Every row gives one point. Before rounding, the points of a table are all equally far from one centre. They may lie mostly on one side of it. Write the centre, to within rounding.
(in the rows, 128 means zero)

Points (10 x 3):
[[119 122  73]
 [100  86 104]
 [ 72 149 127]
 [ 77 100 124]
 [108  86 100]
 [ 94 106  85]
 [112  82 136]
 [ 79 133  90]
 [ 90 138  81]
 [ 74 108 110]]
Centre: [117 129 122]

Points (13 x 8):
[[122 103 127 132 151 130 175 201]
 [ 74 104 180 147 128 106 123 187]
 [102 141 119 102 132 146 153 211]
 [130  87 143 163 104 111 144 163]
 [138 129 131 140 125 156 122 213]
 [ 87 108  97 120 105 143 135 184]
 [100 139 120 103 122 184 141 192]
 [ 86 125 113 153 193 140 149 186]
 [113 139 106 160 118 159 136 205]
 [ 86 127  80 117 141 112 143 156]
 [ 94 130 153 160 130 128 170 213]
 [111  86 118 135 133 173 116 184]
 [ 92 111 100 171 172 127 154 174]]
Centre: [104 135 145 137 140 138 135 153]

Points (18 x 14):
[[127 159 139 181 157 189 127 135 149  62 173 139 151 139]
 [143 111 163 151  66 189 123 112 174  83 114 159 109 126]
 [144 172 159 175 158 185 134 167 114  99 105 167 121 127]
 [ 83 148 150 182  82 167 142 170 150  93 127 139 108 160]
 [120 105 135 148  97 173 156 178 161  90 145 159 129  84]
 [172 115 136 158  87 143 132 140 159 130 120 152 173 109]
 [ 92 169 123 211 119 184 114 154 132  91 122 134 159 121]
 [114 134 140 156 147 227 155 136 145  93 108 132 164 143]
 [104 140 173 139 130 188 123 128 123  16 152 132 158 116]
 [ 77 183 120 160 110 176 130 126 149  80 142 158 104 144]
 [132 138 130 156 118 189 184 145 179  75 113 121 161 136]
 [150 181 156 150 106 184 131 135 117  39 118 159 115 148]
 [124 151 127 204 140 166 116 147 144  94 134 125 152 183]
 [105 125 146 114 159 188  99 141 143  63 110 166 156  96]
 [ 99 141 132 144  94 204 136 153 172  91 132 105 118 154]
 [182 135 136 171 118 182 132 142 175  62 126 113 116 145]
 [141 185 154 140  95 121 114 101 132  61 126 113 138 173]
 [105 110 154 182 171 162  97 112 163  63 136 165 110 145]]
Centre: [120 126 147 154 122 148 132 120 123  88 120 126 130 119]

Points (28 x 24):
[[ 99 147  96  72 190 148 183 126 146 148  95 109 134 190 111  92 114  80
  184 145 128 149 185 133]
 [ 91 129 114  77 133 149 131 116 177 143  72 124 163 145 133  82 125  97
  112 154 118 157 120 134]
 [133 174 131  79 162 117 191 104 159 149 119 120 111 176  98 105  97 164
  186 161  91 136 168 109]
 [116 125 122  89 151  90 117 173 113 132 120 113 172 163 147  56  91  94
  181 107 101 192 132 156]
 [136 159 111  73 186 120 151 133 116 150 124 155  84 150  93  85  57 118
  113 177  81 160 108 148]
 [128 124 130 110 212 151 189 159 143 174  96 125  90 143 119  97 114  77
  129 161 121 140 186 161]
 [105 137 119 122 142 161 156 128 167 188 116 114 154 135 128 105 131 104
   77 140 130 149 193 116]
 [127 142  89 113 170 151 183 177 136 173 109 129 178 143 157  92 114 118
  149 163  94 202 155 140]
 [125 122 132 129 182 170 141 144 168 189 105 167 125 182 100 109  61  59
  147 169 129 170 139 171]
 [103 112 113 124 158 110 126 155 190 131 154  92 134 163  63  89 101 137
  164 207 120 144 155 104]
 [ 99  99 134  82 150 110 116 186 117 116 129 147 139 129 163 149 134  71
  144 141  92 179 101  81]
 [101 151 116 132 171 156 134 163 158 148  65 128 166 167 142  95 130 147
  198 139 102 144 180 104]
 [165 130 125 147 173 166 146 173 186 142 101  90 123 187 113 104  85  89
  102 162 115 127 160 136]
 [110 154 120  81 192 121 177 165 130 152 121 122 125 176 163 118  89  93
  182 162 139 175 114 187]
 [ 91 155 147  90 166 160 156 150 133 127 160  99 157 174 123  80  75  87
  177 155 103 171 127 119]
 [181 121 114 112 154 197 133 152 137 149 140 102 164 164 144 114 108  98
  150 167  64 155 126  87]
 [121 157  98 138 177 114 148 141 176 164 111 101  90 194 154  91 133  87
  145 161  71 170  80 123]
 [148 151  86 115 161 137 150 147 155 190 152 100 120 136 104  66 111  98
  162 136 132 230 106 124]
 [155 133 101 106 171 144 139 124 211 158 102 129 168 130 118  55 123 135
  190 158 132 121 152 105]
 [154 105  84 122 161 130 146 134 113 225 113 125 141 196 134  94 135  72
  177 183 111  99 126 130]
 [115 150  93 113 138 155 153 128 136 161  99 106 171 178  95 125 153 113
  167 188 108 140 178  83]
 [123 135 153  85 176 190 125 173 142 131 162 102 181 167  97 123  80  85
  170 120 113 135 155 146]
 [109 181 136  91 133  72 132 143 118 139 126 101 147 122 133  77 117 105
  144 130 128 187 131 167]
 [106 116  95 116 187 139 146 117  61 159 131 104 103 177 112  70 118 124
  154 146  54 120 144 119]
 [124 132 112 134 179 133 166 145 139 166 129  96 143 131 125  43 153 113
  190 115  50 144 121 138]
 [127 160 140 123 159 158 129 125 199 172 109 132 138 120 150  79 123 161
  102 139  92 145 151 123]
 [153 111 119 129 191 191 169 142 117 191  99 139 107 153 158  60 116 125
  169 153 109 160 158 130]
 [ 99 150  90 119 135 146 143 101 164 126 150 110 157 208 147  88 100  66
  199  95 105 137 152 172]]
Centre: [136 123 102 123 153 121 130 144 143 143 146 155 118 158 118 121 121 113
 155 124 117 137 138 132]

Points (27 x 24):
[[185 105 171 174 161 153 133 107 249 168 111 108 116 118  99 131 113 154
  117 145 149 136 134 151]
 [134  94 163 181 103 161 128 102 169 169 139 121 109  81 150 114 115 160
  103 142 128 108 125 217]
 [150  43 159 140 180 147 120 127 157 156  80 109 107 136 151  77 160 124
  104 162 125 120 140 151]
 [151  69 116 129 162 124  99 113 176 155 107  95 134 141 168 111 124 158
  155 136 130  97 156 184]
 [185  97 136 159 130 127 134 138 176 148 167  99  80 111 153  94 143 134
  122 111 110 136 125 137]
 [143  52 126 147 149 139 114  91 166 165 142 121 108 162 120 102  73 165
  130 152 181 157 152 155]
 [166  77 155 138 118 149 107 110 181 153  80 115  89 121 151 106 127 156
  139 101 141 108  90 141]
 [191  81 114 162 161 109 119 151 181 173 122  91 118 113 171 124 131 164
  117 104 174 105 135 146]
 [169  54 153 154 165 113 114 130 180 173 116  94  88  74 140  96 104 138
  116  92 111 135 141 138]
 [126  93 124 172 146 112 152 100 212 154 136  76 111 134 136 102 113 130
  136 129 147 139 138 148]
 [151 126 121 126 179 113 143 138 175 155 119 103 134 115 164  89 131 175
  119  85 116 111 114 148]
 [153  87 144 172 150 120 140 118 234 155  95 105  97 131 141 127 109 160
  128 122 159 108 128 178]
 [165 108 158 152 135 126 128 135 177 169 112 121 108 125 162 107  55 201
  122 179 151 123 136 157]
 [ 80 109 155 142 163 133 155 123 226 162 106 127 160 126 154  99 102 166
  121 118 119 117 128 160]
 [160  73 178 141 145 153 117 106 202 182 146  69 134 102 118 132  97 128
  123 119 109 141 126 202]
 [132  62 174 143 169 118 107 115 180 146  80 120  76 134 182 123 103 164
  118 129 156 119 149 147]
 [170  53 164 139 185 166 130 124 207 174 117 118 114 143 186 150 127 149
  113  75 141 103 130 136]
 [140  63 162 141 147  95 128 145 163 168 113 106 129 105 149  95  86 174
  127  78 140  94 108 174]
 [134 104 155 145 147 156 138 114 209 194 108 111 101 137 160  86  86 144
  125 157 129  92 132 164]
 [106  72 143 150 160 144 133 108 180 131 143 143 135 120 170  79 100 165
  128 113 171  89 153 166]
 [157  33 134 163 150 149 129 126 219 164 143 149 102 121 133 106 130 147
  164 106 159 110 129 141]
 [128 128 152 159 176 149 149 110 221 171 130 112 122 107 144  88 115 181
  124 111 115  90 142 138]
 [173  70 127 173 167 168 126  97 159 142 129 122 107  91 184  85 104 126
  149 133 108 124 148 166]
 [185  74 129 141 184 116 147 112 203 159  80 105 106 113 153 114 134 134
  122 133 129  99 131 157]
 [147 121 128 153 161 136 142 133 160 179  88  96 104 157 122 117 150 152
  123  95 156  77 116 129]
 [116 102 175 109 161 129 105 150 178 177 134 140 101 149 173 110 132 167
  129 103 147 105 145 187]
 [183  80 158 123 148 111 130 106 204 159  91 141  89 121 158  98 102 163
  124 103 135 142 129 150]]
Centre: [145  89 159 162 159 147 129 132 151 165 127 140 143 123 130 141 116 147
 118 131 130 134 131 143]

Points (28 x 24):
[[125 117  71  63  93 155 140 139 142 152  97 119 132 113 133 221 132 139
  142 138  95  82 141 122]
 [149 121 113 100 178 147 154 107 162 137 106  64 171 112 131 212 180 185
  128 127 102  97 116 135]
 [126 124 116  82 101 101 148 141 172 147  73  60 146 142 137 211 139 157
  122 146  98  96 140 138]
 [137 118 118  85 124 138 173  99 126 124 119 101 155 101 120 208 145 148
  140 172  91 102 114 140]
 [133 106 106  90  93 145 158 170 132 156  69  94 160 123 154 170 120 130
  161 163 105  88 111 165]
 [131 102  84  92 122 114 168 157 153 160 107 109 179 108 184 208 142 151
  144 154 117  97 150 145]
 [109 145  95 112  99 121 148 143 151 162 104  88 169 135 172 190 141 165
  115 120  85  92 114 160]
 [126 114 111 118 113 157 169 130 129 147  93  83 172 138 148 187 140 130
  112 110  67 117 124 168]
 [153 149 102  95 137 135 117 158 126 152  80  77 184 131 140 201 138 171
  159 144 111  98 113 150]
 [161 118 138 117 101 122 140 151 186 152 100  54 192 123 181 181 132 139
  131 139 101  67 100 139]
 [ 94 130  84  90 130 150 145 153 155 171 107  78 200 128 145 200 155 117
  118 112 121  94 127 156]
 [150 130 111  87 132 165 134 111 176 166  78 109 191 130 160 166 138 162
  141 141  91 118 107 135]
 [146 141  88  85 106 168 172 133 156 151  73  73 161 130 129 214 166 159
  133 150 104 109 154 142]
 [124 151 116  98 123 144 127 124 165 170  94  98 155 141 145 202 191 141
  131 141 102  45 132 136]
 [156 103 107  73 135 141 115 163 156 139  91  91 139 110 166 232 146 154
  152 158 105 104 142 144]
 [163 135 105  95 134 121 118 130 160 174  98 104 114 143 134 204 160 134
  170 139 123  80 131 161]
 [155 107  81  65 120 166 137 117 132 161  74  97 136 135 175 183 110 151
  129 113  95  96 140 169]
 [120 136 143  95  99 120 145 123 143 126  83 122 197  90 163 203 142 183
  153 141 107  57 124 132]
 [104 107 106  74 126 128 134 175 146 148  72  70 186 116 136 191 164 153
  137 139  99  99 133 145]
 [110 125  77  61 134 143 177 140 157 171  88 114 151  98 149 187 169 121
  135 143 107  57 140 158]
 [117 144 105  57 126 169 180 155 150 163  85  67 197 100 133 175 143 147
  128 143 116 110 105 133]
 [151 111 116  75  97 140 161 131 167 166  94 100 181 139 135 213 132 160
  150 111 105  92 162 146]
 [135 122 136  78 125 122 180 145 154 172  62  98 154 111 140 210 168 119
  138 149 115 115 157 147]
 [132 117 135 103 111  99 164 162 148 142  87  81 170 147 160 201 172 158
  164 138 107 104 102 109]
 [124 110 112  85 130 150 168 137 150 149 106  54 205 116 149 204 149 171
  152 131 115 105 140 155]
 [134 120 118  78 141 135 136 135 173 161 110  61 207  85 132 192 140 114
  147 135 108  88 132 159]
 [162 159 115  85 108 136 121 148 125 143  72  84 172  90 188 189 126 150
  172 162 111  68 130 128]
 [153  96  96  80 105 123 129 130 162 161  71  76 173  97 115 166 150 157
  164 144  95  87 121 148]]
Centre: [144 127 115 104 126 146 151 134 154 113  91  95 140 101 153 167 143 134
 127 104 149  85 125 124]

Points (28 x 24):
[[119  96 127 197  94 134 194 196 135 126 132 128 107 109 121 174 137  52
  149  83 113 121 160 119]
 [ 75 104 106 180 102 145 157 200 127 112 162 127 107  93 134 185 111 115
  115  85 107 117 145 115]
 [120 106 145 143 136 132 178 213 133 110 154 153  77 124 126 156 111 101
  119  95  82 126 117  92]
 [103 100 161 174 135 134 169 183 127 115 120 126 111 141 176 179  95  92
   97  59  96 139 151  93]
 [110 112 135 181 117 146 199 196 140 118 154 153  96  76 150 178 142  77
  154  74 117 137 148 128]
 [ 75 118 138 156 119 122 197 210 160  94 175 131 143 107 138 182 136 116
  143  76 112 124 164 113]
 [ 81  86 141 170 118 122 161 181 133  82 183 124  97 127 152 197 122 100
  140 114 129 131 125 107]
 [ 90  77 122 152 131 127 205 151 146 116 138 162  92  79 133 126 144 124
  159  78 109 129 162 128]
 [104  92 161 164  88 138 172 194 123 102 157 153 152 106 149 189 132 124
  172  83 133 128 123 115]
 [133 133 147 161 122 120 164 178 120  92 131 120  99  73 165 207 136 118
  156  68 123 119 158  92]
 [ 85  97 165 173 151 118 184 180  96 122 122 160 110 114 126 196  85 124
  152 122 137 137 152 120]
 [103  78 144 164  98 113 175 172 131  88 165 154  97 105 170 199 112 106
  140  84 144 136 165 120]
 [127  97 133 158  91 118 167 163 151 104 176 110  87  73 175 167 124  84
  144  92 107 139 137 118]
 [101 105 138 157 137  95 190 173 107  87 137 130  92 111 149 207 123  88
  121 108  93 167 136 116]
 [130 108 113 157 115 144 143 212 130  96 131 125  98  85 156 176 115 123
  149 102  96 138 134 105]
 [123 105 114 198  95 129 174 215 140  67 145 145  69 132 133 160 102 101
  125  97 114 134 135 101]
 [115 121 161 180 117 125 188 189 111  63 136 122 108 104 181 194 101  89
  137  86 142 113 132 109]
 [105 123 133 207 108  87 217 176 157  69 143 136 106  91 158 172 117  75
  150 112 137 146 156 111]
 [ 73 115 114 144 106 118 184 174 126 109 177 134 103  92 158 166 101  75
  122  94 117 122 165 123]
 [131 116 106 162 117 125 173 193 141 126 155 154  93  96 166 203 117  92
  150  63 121 128 142 111]
 [102  99 168 144 118 141 185 152 123  97 125 154 106 107 129 199 110 125
  100  49 126 136 160  96]
 [ 92 110 131 182 129 120 143 193 126  71 172 121 124 120 170 167 125 159
  111  88  81 134 174 114]
 [ 78 130 148 169 112 125 140 221 127 100 147 135 106  94 126 151 108  83
  118 103 113 120 148 115]
 [ 91 109 165 158 144 137 208 209 122  66 145 143 110 119 137 182 144 114
  120  78 120 119 154 109]
 [124 100 121 139 113 132 157 162 132  92 144 141 121  80 116 171 124  81
  148  83 112 133 145  70]
 [103 109 176 159 111 139 173 174 121  63 167 162  85 100 136 186 100 101
  130  86 113 141 150 131]
 [ 91 116 129 167 104 146 192 187 120 105 160 117  87  96 158 196  96 119
  110  94 118 121 173  95]
 [ 85 117 111 187 119 123 163 195 141 132 153 164 111 123 169 184 149 113
  129  77 140 117 138  81]]
Centre: [133 136 139 180 123 116 179 148 131 114 142 126 123 132 132 143 123 128
 128  98 127 133 144 130]
